Every row gives one point. The points of each table are mixes of a few directions, plus a little noise. How many directions does each table use, and how many do they share? Where both have some left over, give the other angles between the two spaces (their principal angles), to ten degrees, smallest first.
In the rows, 100 means zero.

First:
array([[ 99,  99],
       [ 83,  71],
       [150, 188],
       [ 84,  72],
       [104, 107],
       [ 92,  86],
       [ 87,  78]])
Second:
array([[124, 141],
       [117, 129],
       [103, 104],
       [ 60,  32],
       [ 93,  91]])
Directions: first 1, second 1, shared 1

First:
array([[117,  74, 117],
       [129,  65, 117],
       [ 79, 121,  93],
       [ 68,  90, 141],
       [108, 149,  32]])
Second:
array([[105,  98, 124],
       [ 81, 102, 119],
       [ 74, 103, 107],
       [174,  90,  93],
       [ 25, 113,  53],
       [142,  94, 103]])
Directions: first 2, second 2, shared 1; angles 40

First:
array([[125,  97,  84, 124],
       [ 70, 103, 119,  71],
       [112,  99,  93, 111],
       [178,  92,  52, 176],
       [ 84, 102, 110,  84],
       [ 41, 106, 137,  43],
       [ 67, 103, 120,  69],
       [124,  97,  85, 123]])
Second:
array([[ 72,  86,  94, 134],
       [ 28, 133, 100, 103],
       [171,  60,  86, 134],
       [117, 130,  86,  99],
       [ 96, 147,  87,  90],
       [110,  45, 124,  90],
       [106, 100, 122,  51]])
Directions: first 1, second 3, shared 1

First:
array([[100, 143, 114,  27,  41, 113],
       [100,  65,  88, 164, 146,  88],
       [ 96, 115,  96, 110,  60,  99],
       [107,  59, 104,  97, 195, 100],
       [107, 113, 120,  11, 120, 115],
       [101,  71,  94, 133, 147,  94],
       [ 98, 104,  97, 113,  85,  98],
       [ 95, 122,  95, 114,  43,  98],
       [ 95, 108,  92, 131,  64,  95]])
Second:
array([[102, 153, 137, 147,  21,  92],
       [ 99,  71,  80,  70, 144, 104],
       [102, 139, 129, 136,  42,  93],
       [102, 134, 123, 127,  52,  95],
       [ 97,  50,  66,  54, 173, 108],
       [ 99, 106, 107, 106,  88,  97],
       [102, 115, 111, 114,  75,  98],
       [ 98,  72,  83,  75, 140, 104],
       [ 97,  59,  71,  66, 160, 107]])
Directions: first 2, second 1, shared 0; angles 30

First:
array([[115,  54,  81,  86, 105, 101, 125,  72],
       [134, 118,  55, 103,  79,   5,  24, 110],
       [ 81, 180, 114,  86, 144, 103,  65, 119],
       [ 66,  62,  80, 106, 117, 112,  72, 127],
       [129, 148, 118,  93,  90,  85, 114,  81],
       [115, 125, 120,  97,  92, 106, 126,  85],
       [ 58,  53,  84, 112, 114, 124,  76, 133],
       [ 80,  68, 129,  92, 118, 175, 173,  78],
       [118,  81, 100, 119,  56,  83, 107, 101],
       [106, 111, 118, 106,  87, 107, 116,  96]])
Second:
array([[134, 116,  92,  88,  91,  88, 119,  65],
       [188, 157, 129,  41, 107,  18, 141,  24],
       [102,  97,  89, 107,  93, 111, 101,  96],
       [ 86,  84,  78, 123,  89, 133,  95, 107],
       [ 62,  81, 104, 114, 106, 117,  81, 134],
       [ 98,  88,  68, 123,  81, 135, 102,  92],
       [ 86,  93, 100, 106, 100, 109,  94, 112],
       [112, 118, 138,  69, 121,  51, 102,  99],
       [ 29,  63, 105, 129, 110, 137,  63, 167]])
Directions: first 4, second 2, shared 1; angles 60

First:
array([[ 16,  73, 119, 104, 107, 119, 135, 101,  79],
       [ 96,  59, 115,  70,  86, 139,  73, 112,  75],
       [165, 139,  92,  93,  99,  76,  86,  68, 123],
       [ 25,  50, 130, 139,  93, 136, 135, 120, 138],
       [ 81,  57,  89,  89,  78, 150,  84, 124,  84],
       [136, 144, 110, 101, 109,  61, 110,  57, 129],
       [143, 152,  62, 123, 120,  47,  96, 111, 103],
       [134, 144,  60,  98,  93,  85, 112,  60, 116],
       [103,  80, 123,  83, 119,  92,  65, 146,  54]])
Second:
array([[ 91, 125, 101, 124,  99,  87, 138,  61, 148],
       [ 55, 114, 144, 123, 103,  92, 165,  34, 157],
       [ 81,  86,  53, 115,  89, 122, 103, 129,  93],
       [ 74, 106, 129, 111, 101,  95, 135,  65, 128],
       [170, 139,  53, 108, 102,  70,  79, 106, 111],
       [111,  62, 110,  65, 101, 117,  46, 150,  36],
       [ 95,  78,  66,  96,  91, 122,  80, 141,  68],
       [126,  84, 146,  59, 111,  92,  55, 114,  58]])
Directions: first 5, second 3, shared 3

First:
array([[137, 130,  80, 118, 138, 145,  63, 102,  85, 122,  65],
       [100, 114,  48,  32,  66,  52, 113,  93, 103, 105, 142],
       [ 79, 110, 151, 160, 155, 110,  69,  95, 109, 110,  83],
       [107,  56, 105,  25,  54,  77, 120,  88, 126,  90, 139],
       [ 95,  90,  82,  58,  66,  68, 129,  97,  99,  91, 133],
       [ 80, 113, 100, 140, 103,  90, 119, 109,  79,  91,  99],
       [ 56,  75, 146, 118,  91,  73, 114,  98, 121,  84, 116],
       [141, 103, 101, 145, 123, 154, 108, 109,  58,  98,  71],
       [ 47,  76,  95,  68,  35,  71, 102, 115, 156,  83,  86],
       [101,  93,  97,  63,  94,  85,  88,  90, 121, 107, 115],
       [156, 141,  91, 172, 171, 173,  74, 106,  43, 120,  53]])
Second:
array([[155, 127,  82, 124, 141, 101,  70,  93,  29, 102,  87],
       [144,  79,  77, 107,  71, 119, 122,  87, 162,  96,  46],
       [123,  92,  90, 109,  98, 109, 120,  88, 100,  88,  89],
       [ 60,  50, 157,  80, 109,  97,  75,  79, 123,  56, 108],
       [ 17,  68, 163,  68, 104,  87,  74, 104, 119,  83, 139],
       [ 51,  67, 142,  75,  94,  93,  84,  98, 138,  87, 110],
       [ 81, 146,  57, 107,  84,  99, 180, 126,  58, 127, 158],
       [ 97, 136,  81,  95,  95,  91,  77, 132,  98, 147,  92],
       [172, 127,  53, 127, 106, 108, 106,  96,  75, 113,  64]])
Directions: first 5, second 4, shared 1; angles 30, 50, 50

First:
array([[135,  59,  87,  45,  97, 129,  50,  75, 120,  62,  79, 128],
       [ 84, 125, 111, 158,  79,  73, 138,  87, 133, 155, 120,  78],
       [ 57, 130, 103, 143, 131,  83, 144, 135,  74, 122, 115,  84],
       [ 95,  86,  93,  93, 140, 102, 110, 103,  68,  76, 102, 108],
       [ 79,  95,  70,  68, 145, 105,  70, 173,  65, 103,  64, 103],
       [137,  83, 103,  68,  75,  86,  82,  89,  71,  89,  85,  93],
       [138, 102, 125,  54,  34, 147,  54,  63, 129,  41, 102, 122],
       [ 76, 119, 109, 171,  99,  75, 153,  74, 139, 152, 131,  84]])
Second:
array([[104, 150, 133, 144,  57, 185, 123,  84, 122, 108, 166, 100],
       [115, 133, 107, 115,  37, 117,  93, 109, 113,  72,  86,  89],
       [ 87,  94, 108,  50, 130, 118,  99, 101, 128, 181,  84,  56],
       [103,  82,  96,  94, 138,  86,  92, 115,  45, 100, 129, 124],
       [ 74, 100,  88, 115,  73, 128, 132, 152,  54,  93,  95, 105],
       [101,  67, 100,  71,  91,  54,  76,  98,  77,  82, 100, 131],
       [135,  77,  98, 116, 182,  36,  67,  40,  98,  62, 143, 145],
       [ 55,  70,  78,  97, 115,  86, 142,  92, 145, 118,  48,  83],
       [124, 126,  93,  95,  76,  86,  78, 112, 121,  83,  45,  66]])
Directions: first 5, second 6, shared 2; angles 40, 50, 90

First:
array([[ 82,  88, 108,  90,  97, 111, 116, 104, 107, 120,  98,  96, 145,
         88],
       [130, 143,  65, 126, 133,  70,  96,  99,  84,  23,  81,  75,  44,
        124],
       [ 96, 101, 108, 102, 111,  80, 108, 139,  83, 108,  83,  93, 118,
        107],
       [106, 102,  92, 100,  91, 115,  90,  67, 114,  90, 115, 107,  75,
         96],
       [101,  50, 146,  79,  38, 128,  50,  88, 110, 195, 149, 164,  56,
         93],
       [ 89, 105,  87,  98, 107, 114, 120,  78, 115,  81,  98,  84, 132,
         88],
       [110, 114,  83, 108, 107,  99,  98,  83, 103,  70, 100,  92,  79,
        104],
       [100, 100, 103, 101, 103,  95, 101, 110,  95, 102,  96,  99, 102,
        103],
       [ 95, 108,  88, 101, 109, 105, 115,  88, 107,  79,  94,  85, 120,
         95],
       [101, 102,  98, 100, 101, 101, 101,  96, 101,  95, 100,  99,  98,
        100],
       [ 89,  87, 123,  95, 102,  83, 106, 149,  81, 136,  86, 103, 131,
        103]])
Second:
array([[ 68, 109, 125,  76, 132, 109,  88,  56, 105, 105,  77, 100,  94,
         90],
       [142,  86,  68, 129,  59,  88, 116, 156,  95,  93, 129,  99, 106,
        112],
       [133,  90,  76, 121,  68,  91, 112, 144,  96,  94, 121,  99, 105,
        109],
       [ 64, 112, 128,  75, 135, 111,  87,  52, 103, 108,  76, 101,  94,
         91],
       [116,  95,  86, 111,  84,  95, 106, 123,  97,  97, 112,  99, 103,
        104],
       [ 48, 116, 141,  63, 152, 116,  82,  29, 107, 109,  63, 101,  91,
         85],
       [ 52, 115, 137,  66, 149, 115,  83,  35, 105, 108,  67, 102,  92,
         86],
       [107,  98,  95, 105,  94,  97, 102, 109,  99, 100, 105, 101, 101,
        102],
       [123,  94,  82, 117,  78,  93, 107, 131,  97,  95, 116, 100, 105,
        107],
       [128,  92,  78, 119,  73,  90, 110, 138,  96,  94, 120,  99, 105,
        108],
       [122,  94,  83, 116,  77,  93, 108, 131,  98,  96, 116, 100, 104,
        106]])
Directions: first 3, second 1, shared 0; angles 70

First:
array([[ 68, 121, 119, 106,  77, 122, 132, 125,  96,  74,  67, 152, 105,
         77, 102, 139,  81, 112],
       [151,  93,  89,  46, 115,  94, 105,  69,  82,  54, 126,  69,  80,
        115,  57,  74, 115,  81],
       [ 73, 105,  87, 114,  86,  99,  92, 112, 104, 123,  71,  91, 111,
         81, 121, 126,  65, 121],
       [157, 101, 135,  64, 125, 112, 123,  77,  90,  37, 153, 128,  77,
        140,  52,  55, 174,  61],
       [101,  73,  82, 125, 109,  87, 109, 107, 107, 120, 124, 108,  97,
         80, 103,  87, 105,  80],
       [118, 121, 116,  57,  96, 114, 116,  89,  83,  46,  91, 107,  92,
        111,  72, 106, 104, 102],
       [ 65, 112, 105, 121,  84, 107,  99, 118, 107, 119,  71, 114, 112,
         87, 124, 127,  76, 120],
       [ 91,  95,  65,  83,  85,  93, 110, 102,  89,  91,  72,  78,  98,
         62,  94, 128,  45, 110],
       [ 88, 129, 138, 117, 107, 105,  33,  87, 119, 157,  90,  66, 122,
        169, 145,  83, 131, 136],
       [ 90,  51,  65, 165, 118,  69,  84, 111, 123, 180, 137,  89, 106,
         77, 131,  76, 104,  78]])
Second:
array([[ 88, 156, 153,  71,  83, 132,  92,  99,  94,  64,  60, 118, 110,
        141, 102, 122, 110, 135],
       [106,  79,  89, 108, 103,  98, 137, 110,  97,  80, 121, 134,  89,
         69,  81,  98, 105,  71],
       [117,  57,  31,  97, 112,  62,  75,  83,  99, 142, 114,  23,  94,
         72, 102,  86,  59,  92],
       [108,  82,  71,  96, 104,  85,  94,  94,  98, 112, 106,  72,  97,
         86,  98,  96,  82,  95],
       [ 89, 115, 119, 114, 101, 103,  67,  98, 111, 132,  92,  87, 113,
        132, 126,  95, 112, 119],
       [ 91,  82, 113, 147, 110,  99, 114, 117, 116, 122, 132, 145, 101,
         96, 111,  83, 136,  77],
       [100, 131, 125,  66,  86, 123, 120, 100,  86,  47,  75, 124,  97,
        107,  81, 121,  97, 111],
       [ 78, 178, 195,  76,  77, 157, 118, 112,  93,  33,  57, 178, 110,
        152,  96, 130, 138, 131],
       [119,  60,  37,  90, 108,  68,  91,  86,  95, 121, 111,  39,  90,
         66,  91,  91,  60,  88],
       [103,  61,  66, 134, 115,  75,  92, 101, 111, 146, 131,  82,  98,
         80, 111,  78, 100,  80]])
Directions: first 4, second 3, shared 3

First:
array([[104, 104,  68, 124, 127,  94,  92, 112, 100,  72,  74,  79,  69,
        117,  96,  73, 137, 108, 119,  76],
       [ 99,  74, 105, 108, 100,  56, 109, 149,  85, 120,  90,  93,  90,
        109,  89,  56, 113,  78, 141,  64],
       [124, 172,  53,  75,  79,  41,  60, 121, 113, 157,  25,  65, 136,
        127,  63, 125,  88, 117,  85, 105],
       [ 89,  79,  95, 110, 103, 103, 102,  84,  97, 106, 131,  90,  95,
        102,  98, 102, 107, 101, 105, 123],
       [115,  94, 154, 111,  72,  89, 106, 109,  96,  96,  88, 181,  93,
         83, 119,  80, 112,  41,  10,  55],
       [ 49, 138, 144,  73,  79, 143,  62,  40,   5,  79, 144,  23, 156,
        131,  79, 184,  72, 133, 166, 150],
       [100,  95,  95,  89, 124, 144, 118,  98, 120,  65, 100,  99,  89,
         83, 119,  93,  85, 127, 135,  96],
       [104,  62, 111, 109, 105, 132, 130,  83, 137,  93, 139, 150,  83,
         69, 131,  92,  95,  89,  60, 114],
       [ 94,  85, 102, 110, 123, 111, 112, 122,  86,  63,  93,  90,  78,
        101, 107,  69, 115, 100, 147,  63],
       [129, 101,  15, 101, 102,  77,  98,  73, 195, 167, 105, 104, 102,
         97,  90, 120,  92, 129,  33, 176],
       [ 92,  96, 157,  88,  79, 114, 105, 102,  67,  89, 112, 122, 114,
         90, 109, 104,  82,  79, 101,  77]])
Second:
array([[129, 144,  67, 117,  67,  75, 107, 130,  84,  77,  62,  95, 102,
        113, 114,  83, 143, 116,  89, 104],
       [ 92,  84, 111,  94, 102, 121,  99,  89, 135, 119, 123, 104, 100,
        101, 112, 134,  60, 121,  99, 108],
       [ 67,  71, 134,  92, 144,  95,  88,  83,  49,  97, 108,  88, 102,
         85,  56,  59, 115,  33, 116,  81],
       [ 57, 126, 143, 108,  76, 130,  61, 119, 148, 124, 119,  33, 128,
        155, 134, 177,  33, 155,  66, 140],
       [114,  95,  90,  96,  73, 134, 110,  91, 190, 130, 131, 117,  97,
        109, 147, 179,  30, 177,  91, 121],
       [135, 111,  62, 106,  98,  68, 120, 107,  55,  72,  65, 128,  87,
         79,  84,  42, 166,  70, 112,  79],
       [126, 106,  72, 103, 100,  76, 116, 105,  67,  79,  75, 122,  88,
         81,  88,  55, 149,  76, 110,  83],
       [112,  54,  93,  83, 118, 120, 123,  66, 138, 121, 133, 148,  82,
         68, 103, 116,  68, 107, 120,  90],
       [ 71, 110, 128, 105, 120,  83,  76, 110,  35,  84,  83,  63, 110,
        109,  65,  55, 136,  45, 100,  92]])
Directions: first 6, second 3, shared 0; angles 30, 50, 50
